Every row gives one point. The points of each table are mixes of a few directions, plus a little noise. How many directions does each table use, and how many do they share? Where both have some left over, give the other angles between the two spaces (their principal angles), to ten degrees, smallest first.

First, 4 rows:
[[ 0.46 -0.41]
 [ 1.25 -0.98]
 [-3.46  2.66]
 [ 1.78 -1.28]]
Second (7 x 2):
[[ 0.64  4.65]
 [ 0.05  0.48]
 [ 0.24  1.71]
 [-0.22 -1.65]
 [-0.11 -0.75]
 [-0.05 -0.26]
 [-0.58 -4.25]]
Directions: first 1, second 1, shared 0; angles 60

First (8 x 4):
[[ 0.10 -0.16  0.17  0.21]
 [-0.14  0.21 -0.24 -0.23]
 [-1.15  1.53 -1.19 -1.50]
 [ 1.85 -2.60  2.04  2.48]
 [ 2.58 -3.60  2.73  3.44]
 [-1.66  2.34 -1.75 -2.21]
 [ 0.36 -0.51  0.41  0.45]
 [-1.97  2.79 -2.07 -2.69]]
Second, 6 rows:
[[-3.60  2.42 -1.44  1.87]
 [ 0.59 -0.39  0.25 -0.29]
 [-3.25  2.12 -1.31  1.71]
 [ 3.67 -2.41  1.42 -1.90]
 [ 2.44 -1.59  0.99 -1.24]
 [ 0.30 -0.15  0.04 -0.09]]
Directions: first 1, second 1, shared 0; angles 60

First:
[[ 0.56 -1.63  4.30  6.08  2.03  0.65 -2.11  4.15]
 [-0.30  0.89 -2.33 -3.30 -1.10 -0.35  1.15 -2.25]
 [-0.12  0.36 -0.91 -1.29 -0.43 -0.15  0.45 -0.89]
 [ 0.10 -0.27  0.72  1.02  0.34  0.11 -0.36  0.69]
 [-0.31  0.89 -2.36 -3.33 -1.11 -0.36  1.16 -2.28]
 [ 0.39 -1.11  2.94  4.16  1.39  0.44 -1.45  2.84]
 [-0.25  0.70 -1.86 -2.62 -0.87 -0.29  0.90 -1.79]
 [-0.34  0.99 -2.61 -3.70 -1.24 -0.39  1.29 -2.52]
 [-0.10  0.29 -0.76 -1.08 -0.36 -0.11  0.37 -0.73]
 [ 0.37 -1.09  2.87  4.05  1.36  0.44 -1.40  2.77]]
Second, 9 rows:
[[-0.73 -0.05 -0.64  0.88  0.53  1.77 -1.21  0.24]
 [-0.98  0.59 -2.40 -3.40 -1.09  1.16  0.40 -3.05]
 [ 1.65 -0.14  2.24  0.77 -0.16 -3.34  1.58  1.53]
 [-0.22 -0.02 -0.27 -0.63 -0.21  0.45 -0.04 -0.74]
 [-0.57 -0.13 -0.77 -4.21 -1.96  0.65  0.95 -4.03]
 [-0.41 -0.92  1.27 -1.90 -1.30  1.12  0.06 -2.68]
 [ 1.02  0.85 -0.41  2.55  1.38 -2.18  0.29  3.52]
 [ 1.88  0.47  1.24  2.14  0.75 -3.85  1.47  3.40]
 [-1.54 -0.56 -0.30  3.81  2.11  4.24 -3.46  1.90]]
Directions: first 1, second 3, shared 1

First, 10 rows:
[[ 2.51 -0.51  3.85  0.98 -1.38 -0.54 -1.40 -1.89  2.41]
 [ 1.22  0.48  0.16  0.12 -1.40  0.20  0.51 -0.76 -1.67]
 [-1.36 -1.85 -1.33 -4.04  1.37  2.89  1.53 -2.58 -2.07]
 [-1.74 -0.12 -1.67 -0.76  0.80  0.78  1.47  1.21 -1.15]
 [ 2.98  0.77  1.26  0.61 -1.46  0.25 -2.07 -0.76 -0.38]
 [-1.34  0.81 -4.29 -2.28  1.54  1.95 -0.61  0.50 -3.62]
 [-3.70 -0.34  0.78  3.36  0.72 -4.32  2.85  2.53  3.93]
 [ 1.19  0.19  1.86 -0.10  0.19  2.49 -0.86  2.69  1.59]
 [-1.81  0.76 -0.89  2.15  0.06 -2.45  1.31  1.77  0.25]
 [ 1.88 -0.03  0.57  0.09 -0.39 -1.00 -2.70 -2.55  0.40]]
Second:
[[ 1.63 -1.37  4.36  0.30 -1.49  1.03  1.58 -0.83  2.15]
 [-1.12 -0.38 -1.42 -1.62  2.53  0.62 -2.77  0.34  1.34]
 [ 2.90  3.41 -2.46  1.16 -0.62  1.37 -4.39  3.73 -2.56]
 [-0.33  1.11 -3.03 -0.85  0.09  0.89  0.08  0.55 -3.52]
 [-1.27 -1.23  0.46 -0.54 -0.13 -0.29  2.56 -1.42 -0.16]
 [ 0.63  0.88 -1.44  0.66 -0.72 -1.49 -0.72 -1.19 -1.75]
 [-0.50 -0.91  3.63  1.89 -0.61 -0.48  2.56  1.89  3.66]
 [-2.08 -1.65 -0.33 -0.89  1.07 -1.68  1.05 -3.07  0.89]]
Directions: first 5, second 5, shared 5

First:
[[ 1.45  1.59 -0.78  2.54 -1.96 -1.68  0.65 -1.99  0.57  2.65  2.18  3.22]
 [-1.10 -1.05  0.58 -2.21  1.54  1.21 -0.58  1.52 -0.24 -1.92 -1.43 -2.69]
 [-1.14 -2.14  0.56  2.40 -0.51  2.15  1.12  0.48 -2.03 -1.95 -2.70  2.26]
 [-0.46 -1.37  0.21  2.71 -0.99  1.21  1.12 -0.20 -1.51 -0.84 -1.59  2.75]
 [-1.14 -1.80  0.55  0.39  0.42  1.89  0.41  0.99 -1.34 -2.02 -2.32  0.12]
 [ 0.81  2.03 -0.41 -3.17  1.09 -1.90 -1.41 -0.05  2.10  1.34  2.37 -3.25]
 [ 0.88  1.14 -0.45  0.81 -0.89 -1.21  0.12 -1.08  0.63  1.61  1.47  1.22]
 [-1.28 -2.06  0.65  0.81  0.29  2.11  0.60  1.04 -1.58 -2.29 -2.67  0.48]
 [ 1.92  3.81 -0.88 -4.17  0.95 -3.73 -2.04 -0.78  3.61  3.32  4.69 -4.06]]
Second (8 x 12):
[[ 0.69 -0.96  0.61 -2.33  0.60  4.75  3.88 -2.37  2.01 -4.71 -0.80 -0.70]
 [-2.24  0.55  0.14  0.50 -0.93 -3.32 -1.08  0.58 -1.89  3.21 -0.37 -0.07]
 [ 2.25  0.34  0.46  1.75 -1.58 -2.19 -1.67  0.80  1.16  2.08 -0.16 -0.10]
 [-1.27  0.29 -2.15  0.81  2.95 -0.18 -2.91  2.43 -2.51  0.56  2.58  1.90]
 [ 3.67  0.22  1.09 -0.49 -1.40  2.22  1.63 -1.17  2.39 -2.89 -1.65 -1.02]
 [-1.16  1.62 -1.77 -0.59  2.70  0.48 -2.09  2.11 -4.37 -1.43  0.65  1.46]
 [-1.16 -0.72  0.66 -0.97 -0.44  0.81  2.07 -1.56  0.85 -0.47 -0.55 -0.69]
 [-0.80 -1.26  0.97  1.31 -1.96 -2.43  0.24 -0.75  2.38  3.70  0.23 -0.63]]
Directions: first 2, second 4, shared 0; angles 50, 90

First (8 x 18):
[[ 1.52  0.97  0.35  1.05  0.61 -0.16 -1.19 -1.51  0.23  1.11  1.02  0.37
   0.60 -1.32 -1.24  0.47 -0.37 -0.35]
 [-6.04 -3.22 -2.56 -2.69 -2.47  0.13  5.37  7.06  3.15  8.25 -0.13 -3.31
  -1.95 -5.03  1.45  3.69 -2.22  0.76]
 [ 2.06 -0.48 -0.60  0.63 -0.85  2.06 -2.25 -2.52  1.09 -0.30  0.03  1.08
   0.57 -1.41 -1.41 -0.01  1.12 -1.65]
 [-0.24 -0.12  0.39 -1.11  0.01 -1.38  0.65  1.02  0.05 -2.39 -1.25  0.10
  -0.56  2.89  0.80 -0.47  1.21  0.40]
 [ 2.77  2.37  1.57  1.73  1.92 -1.17 -2.10 -2.92 -1.44 -1.76  1.05  1.07
   1.02  1.18 -1.10 -0.90 -0.10  0.12]
 [-1.52  0.44  0.67  0.12  0.86 -0.25  1.01  0.72 -2.69 -2.14 -0.21 -0.32
  -0.02  2.15  1.73 -1.71 -0.92  1.39]
 [ 2.09  1.09  1.06 -0.07  0.76 -1.75 -1.12 -1.20  0.10 -2.91 -0.56  0.94
   0.10  2.88 -0.52 -0.51  1.58 -0.14]
 [-0.60 -1.05 -0.88  0.32 -0.84  2.51 -0.41 -0.60 -0.47  0.15 -0.01  0.07
   0.24 -1.39  0.25 -0.59 -0.32 -0.54]]
Second (9 x 18):
[[-0.43 -1.79  0.89  0.38 -1.50  2.10  0.60 -4.36  0.30 -3.50  1.11  5.85
   0.36 -3.69 -0.98  0.60  0.39 -4.81]
 [ 0.70  1.18  0.32  1.11  0.76 -1.69 -0.61  1.04 -1.71  1.30  1.77 -1.79
  -0.28  0.05 -1.65  1.20 -0.79  0.70]
 [-0.58 -0.37 -1.97 -1.17 -0.88  1.33 -1.69  2.57 -0.43  0.19 -1.90 -3.85
   0.67  4.06  1.75 -2.23  0.80  3.52]
 [-0.52 -0.84  0.83 -0.09 -0.03  1.23  2.13 -2.43  1.66 -1.11 -0.82  3.57
  -0.64 -2.82  0.70  0.22  0.26 -3.01]
 [-0.20  0.41 -0.89 -0.64  0.65  0.39  0.60  2.51  0.38  1.91 -2.20 -3.65
  -0.72  2.15  1.86 -1.37  0.12  2.62]
 [ 0.16 -0.62  0.74  0.46 -0.96  0.07 -0.85 -2.65 -0.46 -2.08  1.98  3.37
   0.77 -1.91 -1.74  1.10 -0.05 -2.58]
 [ 0.57  1.79  0.18 -0.24  1.53 -2.65  0.36  2.19  0.79  2.94 -0.32 -2.87
  -0.30  1.64  0.26  0.34 -0.43  2.61]
 [-0.27 -1.26  0.49  1.70 -0.33  2.69  1.15 -2.05 -2.09 -1.79  0.80  2.17
  -1.17 -3.33 -0.75  0.07 -0.31 -3.44]
 [ 0.65  1.81 -0.56 -1.52  0.70 -3.50 -1.56  2.63  1.72  2.45 -0.55 -3.29
   1.29  4.02  0.44 -0.07  0.17  4.35]]
Directions: first 4, second 4, shared 1; angles 50, 50, 70

First, 10 rows:
[[ 7.16 -1.51  1.00  0.89 -0.55 -2.54 -0.36  0.39  3.00 -0.34 -4.32  2.20
   1.86 -0.89  2.98 -1.79 -6.69 -0.96  0.84  1.34]
 [ 2.89 -0.85  1.21  0.28 -0.46 -1.68 -0.67 -0.02  1.74 -0.25 -1.36  1.22
   1.32 -0.29  1.22 -0.35 -2.00 -0.96  0.04  1.05]
 [ 1.41 -1.23  2.77 -0.33 -0.69 -2.08 -2.46 -0.48  2.38 -0.29  0.03  1.98
   1.94 -0.27  0.66  0.61  0.86 -1.48 -0.34  1.78]
 [-2.70 -0.82 -0.66 -0.82  1.13  2.01 -2.42 -0.16 -0.31  0.56  0.56  0.56
  -1.37 -0.11 -0.31 -0.50  0.63  1.03  0.67 -0.59]
 [-1.56  1.40  0.50  0.16 -0.76 -0.74  2.02 -0.22 -1.11 -0.29  2.02 -1.41
   0.44  0.61 -1.43  1.51  3.52 -0.48 -1.14 -0.04]
 [ 2.26  1.63  0.31  1.16 -1.40 -2.09  4.15  0.27 -0.72 -0.60 -0.12 -1.59
   1.30  0.38 -0.31  0.85  0.19 -0.95 -1.01  0.24]
 [-4.73  1.53 -3.56 -0.18  1.40  3.75  1.88  0.40 -3.70  0.67  1.37 -2.66
  -3.23  0.60 -1.82 -0.41  1.25  2.31  0.40 -2.51]
 [ 3.92  1.10 -1.42  1.28 -0.57 -0.92  4.09  0.74 -0.70 -0.39 -2.31 -1.22
   0.33 -0.02  0.78 -0.88 -3.99 -0.03  0.08 -0.46]
 [-1.96 -0.21  1.47 -0.69 -0.18 -0.31 -1.66 -0.43  0.42  0.02  1.86  0.48
   0.55  0.17 -0.69  1.08  3.27 -0.56 -0.48  0.59]
 [-6.93 -0.97 -1.59 -1.90  2.20  4.44 -4.46 -0.35 -1.27  1.06  2.31  0.42
  -3.05  0.04 -1.40 -0.37  3.08  2.15  0.97 -1.51]]
Second:
[[ 0.92 -0.37 -2.15 -0.12  0.33  1.61 -0.57  0.62 -1.28 -1.74  1.70  3.99
   0.56 -2.16 -0.84  2.43  0.91 -1.83  1.20 -2.22]
 [ 0.75 -0.28 -1.72 -0.19  0.18  1.22 -0.30  0.54 -0.80 -1.32  1.31  2.93
   0.42 -1.64 -0.61  1.80  0.54 -1.38  0.91 -1.75]
 [ 1.44 -0.54 -3.09 -0.25  0.44  2.20 -0.80  0.94 -1.76 -2.39  2.30  5.61
   0.70 -3.12 -1.31  3.34  1.29 -2.65  1.75 -3.23]
 [ 1.21 -0.36 -2.77 -0.20  0.33  1.97 -0.76  0.81 -1.55 -2.12  2.12  4.87
   0.62 -2.78 -1.13  2.93  1.09 -2.32  1.47 -2.76]
 [-0.55  0.31  1.49  0.09 -0.23 -1.20  0.38 -0.40  0.87  1.06 -1.15 -2.68
  -0.35  1.44  0.59 -1.70 -0.60  1.29 -0.78  1.49]
 [ 0.03  0.09 -0.12  0.06  0.05  0.15  0.02  0.08 -0.03 -0.17  0.14  0.34
   0.05 -0.16 -0.09  0.20  0.09 -0.14  0.06 -0.22]
 [-0.78  0.25  1.71  0.14 -0.24 -1.31  0.43 -0.49  1.03  1.35 -1.34 -3.17
  -0.44  1.85  0.72 -1.99 -0.67  1.41 -1.02  1.89]
 [ 0.16 -0.03 -0.25 -0.06 -0.03  0.06 -0.10  0.05 -0.10 -0.09  0.12  0.27
   0.06 -0.12 -0.07  0.20  0.01 -0.12  0.01 -0.13]
 [-1.16  0.38  2.51  0.28 -0.31 -1.79  0.62 -0.78  1.41  1.91 -1.82 -4.41
  -0.61  2.47  0.97 -2.67 -0.88  2.04 -1.25  2.53]
 [ 0.45 -0.19 -1.08 -0.13  0.19  0.74 -0.28  0.28 -0.56 -0.81  0.77  1.83
   0.18 -1.00 -0.36  1.09  0.41 -0.84  0.52 -1.00]
 [-2.34  0.83  5.32  0.52 -0.65 -3.83  1.30 -1.62  2.97  4.12 -3.96 -9.47
  -1.35  5.29  2.20 -5.79 -2.13  4.52 -2.88  5.55]]
Directions: first 3, second 1, shared 0; angles 80

First:
[[ 0.39  3.54  2.49 -0.11 -0.91 -0.39 -0.07 -0.16 -0.56  0.22  0.29  2.36
  -0.97 -0.59  3.59  1.01  1.84  0.94 -0.33  1.60  0.42  1.42 -0.29  1.01
  -0.18 -0.16  1.83  1.01  1.34 -1.54  2.15 -0.50]
 [ 0.22  0.91  0.38  0.49 -0.24 -0.94  0.24  1.51 -0.56  1.55  0.16  1.44
  -1.21  1.12  1.46 -1.69  0.31  1.25 -0.15 -3.36  1.92  0.57 -4.40  2.81
  -4.00 -0.10  1.04 -0.46 -0.58 -2.80 -1.34 -2.84]
 [ 0.44  3.01 -1.35  2.07 -3.08  1.35  0.49 -4.75  0.63  0.61 -0.68 -0.69
   1.25 -2.44 -1.72 -0.07 -3.87 -1.89 -1.26  2.79 -1.17 -0.73  0.34 -3.33
   1.97  2.88  1.24 -0.93  2.61  6.44  0.17  1.21]
 [ 4.88  1.12  4.14 -1.64 -0.93  0.40  3.58  4.41 -0.92 -0.24  0.97 -2.42
  -0.21  3.44  0.37 -1.45  3.20 -0.83  0.98  0.84 -0.86 -2.02 -1.30  0.46
   3.37 -3.58 -1.10 -1.51 -0.47  0.09  5.06 -0.59]
 [-0.45 -2.78  0.10 -1.20  2.89  0.37 -0.31  4.39 -0.42 -0.66 -0.10 -0.37
  -0.90  2.31 -0.26  0.68  2.25  0.74  1.03 -1.50  0.41 -0.35  1.92  1.23
   0.68 -2.95 -2.48  1.34 -2.65 -2.95 -0.98 -0.22]
 [ 2.04  4.53  0.04  2.38 -0.22  3.39  1.51  3.17 -2.62  2.16 -2.56 -0.37
  -0.81  0.14  0.11 -0.41  0.65 -1.06  0.60 -2.53  0.59 -0.71  1.07  1.51
  -1.67 -1.06 -2.91  1.67 -0.17  3.85 -2.72 -1.63]
 [-1.83 -0.67 -0.40 -0.04 -0.31  0.04 -0.82 -1.05  1.79 -0.94  0.84  1.33
  -0.52  0.77 -0.44  1.80 -1.90  0.62 -1.10  3.39  0.00 -0.59  0.78 -2.60
   4.59 -0.49  1.72  0.58 -0.25  0.00  0.65  0.53]
 [-1.01 -3.57 -0.95 -1.70  0.89 -2.15 -1.29 -3.59  0.58 -1.49  0.56 -1.33
   2.07 -2.68 -0.60 -0.20  0.43 -0.41  0.73 -0.03 -1.33  1.47  1.38 -0.05
  -2.37  2.36 -0.05 -1.31  0.88 -1.30  0.77  2.51]
 [ 0.51 -2.85  0.33 -1.74  0.63 -0.63  0.35  0.02  0.58 -1.52  0.87 -2.03
   1.02  0.49 -1.39  0.05  0.76 -0.55  0.57  1.33 -1.35 -0.75  1.48 -1.17
   2.27 -0.65 -0.92 -0.87 -0.38 -0.24  2.09  1.71]
 [-2.02 -6.31 -3.63 -0.65  2.22 -1.68 -1.49 -0.78  0.83 -0.32  0.17 -1.73
   1.11 -0.30 -3.17 -1.72 -1.60  0.07  0.63 -4.16  0.27  0.17 -1.12  0.87
  -4.00  1.45 -1.30 -1.51 -1.83 -1.97 -3.63  0.27]
 [-3.07  3.16 -1.20  2.00 -0.80  0.40 -2.21 -3.15  0.59  0.64 -0.61  3.89
  -1.03 -2.32  2.11  2.02 -2.22  1.10 -1.57  1.50  1.14  1.79  0.28 -0.61
  -0.71  2.02  2.75  1.98  1.38  0.34 -2.17 -0.44]]
Second (10 x 32):
[[-0.27 -0.80 -0.95  0.46  0.56  0.65 -1.20 -1.23 -0.92 -1.65  1.77  2.82
   0.40  0.52 -1.00  1.74  0.87  1.13  2.37 -0.54 -0.72 -0.15  1.45 -2.15
  -0.69 -2.32 -0.13  1.00 -1.61 -2.66 -1.58 -2.54]
 [-3.04 -3.99 -0.56 -1.22  2.43 -0.51 -0.69  4.47  2.47 -0.03 -0.36 -0.58
  -2.07  3.19 -0.54  0.63 -1.17  1.08 -2.05  0.86  1.55 -0.93  0.03  0.49
   4.55 -1.64 -0.13  1.08 -2.45 -2.00 -0.80  1.07]
 [ 2.43  2.96  0.26  1.23 -1.81  0.53  0.27 -3.94 -2.19 -0.33  0.74  1.25
   1.77 -2.51  0.19 -0.10  1.19 -0.68  2.25 -0.81 -1.55  0.75  0.30 -0.93
  -3.79  0.68  0.11 -0.62  1.65  1.06  0.24 -1.58]
 [ 2.38  3.13  0.55  0.91 -2.00  0.31  0.70 -3.24 -1.80  0.25  0.03  0.11
   1.49 -2.56  0.54 -0.68  0.82 -0.99  1.32 -0.67 -1.17  0.72 -0.26 -0.13
  -3.43  1.55  0.13 -0.91  2.17  1.92  0.77 -0.56]
 [ 0.73  0.95  0.27  0.15 -0.50  0.02  0.38 -0.77 -0.41  0.21 -0.20 -0.30
   0.36 -0.79  0.25 -0.35  0.10 -0.45  0.12 -0.07 -0.23  0.26 -0.22  0.18
  -0.85  0.65  0.07 -0.42  0.73  0.84  0.42  0.10]
 [-0.73 -1.34 -1.12  0.28  0.96  0.62 -1.24 -0.65 -0.52 -1.64  1.81  2.68
   0.13  0.85 -1.06  1.88  0.73  1.32  2.09 -0.47 -0.39 -0.22  1.50 -2.02
  -0.02 -2.49 -0.17  1.09 -1.86 -2.90 -1.72 -2.38]
 [-4.05 -5.34 -1.00 -1.60  3.26 -0.58 -1.04  5.76  3.17 -0.31 -0.30 -0.52
  -2.67  4.38 -0.77  1.05 -1.53  1.57 -2.44  1.10  2.11 -1.28  0.28  0.46
   5.99 -2.33 -0.25  1.49 -3.39 -3.03 -1.20  1.13]
 [ 1.80  2.05 -0.37  1.16 -1.16  0.81 -0.40 -3.76 -2.27 -1.18  1.54  2.44
   1.54 -1.75 -0.35  0.84  1.39  0.10  3.08 -0.96 -1.50  0.50  0.97 -1.83
  -3.48 -0.59  0.00  0.01  0.50 -0.53 -0.63 -2.62]
 [-0.23 -0.05  0.52 -0.46 -0.02 -0.37  0.53  1.33  0.89  0.95 -1.16 -1.70
  -0.55  0.18  0.45 -1.00 -0.66 -0.53 -1.71  0.47  0.60 -0.11 -0.93  1.27
   0.99  1.14  0.12 -0.42  0.54  1.33  0.87  1.68]
 [ 0.99  2.30  2.38 -0.81 -1.57 -1.38  2.73  2.08  1.60  3.55 -4.07 -6.12
  -0.48 -1.48  2.31 -3.98 -1.70 -2.76 -5.02  1.07  1.22  0.39 -3.30  4.59
   0.82  5.38  0.38 -2.28  3.86  6.21  3.65  5.48]]
Directions: first 6, second 2, shared 1; angles 70

First (8 x 32):
[[ 2.68  2.50 -2.47  0.57  1.30  0.50 -2.40 -2.89  1.00  0.84  0.60  2.46
   5.05  0.93 -1.63  1.52  0.94 -0.56 -0.84 -0.34 -0.08  3.32  0.33 -0.11
  -2.57 -1.32  1.50  2.48 -0.71  4.13  1.97 -0.34]
 [ 3.83  3.55 -3.51  0.78  1.81  0.80 -3.39 -4.03  1.43  1.16  0.84  3.46
   7.16  1.29 -2.31  2.12  1.32 -0.79 -1.22 -0.46 -0.06  4.72  0.40 -0.15
  -3.62 -1.83  2.08  3.52 -0.95  5.83  2.80 -0.43]
 [-3.18 -2.93  2.93 -0.65 -1.52 -0.61  2.82  3.36 -1.15 -0.99 -0.73 -2.87
  -5.94 -1.09  1.92 -1.77 -1.10  0.66  1.01  0.37  0.08 -3.93 -0.36  0.12
   3.05  1.54 -1.76 -2.92  0.79 -4.84 -2.33  0.41]
 [-1.43 -1.28  1.28 -0.29 -0.70 -0.29  1.26  1.49 -0.51 -0.42 -0.33 -1.28
  -2.64 -0.49  0.86 -0.80 -0.47  0.33  0.43  0.15  0.04 -1.73 -0.14  0.05
   1.33  0.67 -0.77 -1.30  0.34 -2.17 -1.05  0.17]
 [-2.35 -2.21  2.19 -0.51 -1.15 -0.48  2.14  2.53 -0.89 -0.73 -0.54 -2.16
  -4.49 -0.82  1.44 -1.35 -0.83  0.48  0.78  0.26  0.03 -2.94 -0.29  0.12
   2.27  1.15 -1.31 -2.17  0.62 -3.66 -1.79  0.27]
 [ 2.23  2.05 -2.04  0.45  1.05  0.43 -1.98 -2.35  0.80  0.66  0.49  2.02
   4.20  0.79 -1.36  1.27  0.77 -0.48 -0.69 -0.25 -0.04  2.77  0.26 -0.07
  -2.13 -1.07  1.21  2.05 -0.56  3.42  1.65 -0.25]
 [-2.16 -2.00  1.98 -0.46 -1.02 -0.43  1.91  2.25 -0.78 -0.67 -0.48 -1.94
  -4.03 -0.72  1.29 -1.19 -0.76  0.41  0.67  0.30  0.02 -2.64 -0.27  0.11
   2.00  1.05 -1.16 -1.97  0.56 -3.30 -1.57  0.26]
 [ 0.37  0.36 -0.35  0.10  0.16  0.10 -0.32 -0.39  0.16  0.12  0.09  0.35
   0.73  0.13 -0.22  0.22  0.11 -0.06 -0.11 -0.07 -0.03  0.45  0.03 -0.02
  -0.39 -0.17  0.24  0.39 -0.07  0.60  0.27 -0.05]]
Second:
[[-1.06 -0.13  2.33 -0.27  0.34  1.12  0.02  0.98  0.41 -1.84  0.12 -1.85
  -2.84 -0.12 -0.22  2.41 -0.12 -1.27 -0.13  1.11  0.78 -1.10  2.07  1.20
   1.27  0.65 -0.07 -0.46  0.13 -0.99 -0.28 -2.17]
 [ 2.00 -1.28 -1.06  1.86  1.75  1.98  1.75 -1.49  0.27  0.60 -0.84  1.14
   0.49 -1.52 -1.25  0.49 -1.23  1.36  2.48  1.11 -1.82  3.19 -3.52  0.30
  -1.26 -0.78  0.39  0.95  0.27  1.22  0.34  2.34]
 [-1.88 -2.11  2.37  1.30  0.96  2.28  0.05  0.80 -0.56 -1.13 -0.34 -4.09
  -5.53  0.22  0.70  2.57  0.17 -0.87 -0.23  1.68  1.13 -2.68  2.11  0.76
   2.00  0.75  0.12 -1.94 -0.12 -0.77 -0.23 -1.70]
 [-0.70  2.71 -1.44 -2.48 -1.81 -4.64 -1.69  0.19 -1.01  1.41  0.91  1.62
   2.91  0.67  0.49 -3.24  0.34 -0.02 -2.26 -0.87  1.29  0.20  2.18 -0.35
  -0.92  0.67 -0.98  0.25  0.93 -0.55  0.44  0.65]
 [ 0.37  0.12  0.78  5.53  4.72  2.35  1.27  0.06 -0.30 -1.64  0.51 -2.35
  -4.16 -0.46 -0.78  4.25 -1.45 -4.58 -0.43  5.12  2.25 -1.11  2.42  2.30
  -0.81  0.78 -0.81 -0.48 -0.17  2.03 -2.58 -2.50]
 [ 0.25 -1.00 -2.37 -0.24 -1.09 -1.38 -0.42 -1.05 -1.18  2.74 -0.46  0.86
   1.91  0.47  0.94 -3.37  0.58  2.54 -0.08 -1.70 -0.85  0.39 -2.19 -1.82
  -0.63 -0.59  0.17 -0.41  0.07  0.54  0.97  3.07]
 [ 1.06  1.73 -0.91 -2.80 -2.71 -1.39 -0.66  0.35  1.65 -0.03  0.41  3.52
   5.51  0.96  0.13 -2.07  1.24  0.89 -0.10 -4.09 -1.48  0.29 -1.85 -1.74
  -0.29 -0.99  0.66  1.49 -1.04 -0.17  0.18 -0.28]
 [ 0.19  0.95 -1.74 -1.48 -2.66 -1.81 -1.32  0.41  0.51  1.08  0.55  2.09
   4.51  2.07  1.54 -3.07  1.99  0.35 -1.50 -4.27 -0.42 -2.20 -0.97 -2.72
   0.05 -0.91  0.51  0.10 -1.59  0.42 -0.35 -0.28]
 [ 0.79 -3.60  2.08  4.61  4.65  5.92  2.95 -1.02  0.06 -1.60 -1.41 -3.34
  -6.67 -2.51 -1.69  5.32 -2.30 -0.22  3.49  4.98 -0.84  1.98 -1.60  2.56
   0.37  0.11  0.37 -0.43  0.54  0.74 -0.20  0.43]
 [-0.76  1.92  1.63 -3.08 -1.43 -1.48 -0.67  1.05  0.75 -1.52  0.53  0.57
   0.50 -0.31 -0.64  0.52 -0.08 -0.48 -0.52 -0.23  0.49  0.58  2.21  1.10
   0.57  0.73 -0.37  0.71  0.75 -1.73  0.46 -1.55]
 [-0.22  0.69 -1.61 -2.99 -2.74 -2.96 -1.18 -0.28 -0.53  1.92  0.02  1.85
   3.41  0.65  0.76 -3.82  0.96  2.35 -0.73 -2.85 -0.65  0.53 -0.84 -1.63
  -0.25 -0.37  0.05  0.18  0.26 -0.71  1.30  2.00]]
Directions: first 1, second 5, shared 0; angles 40
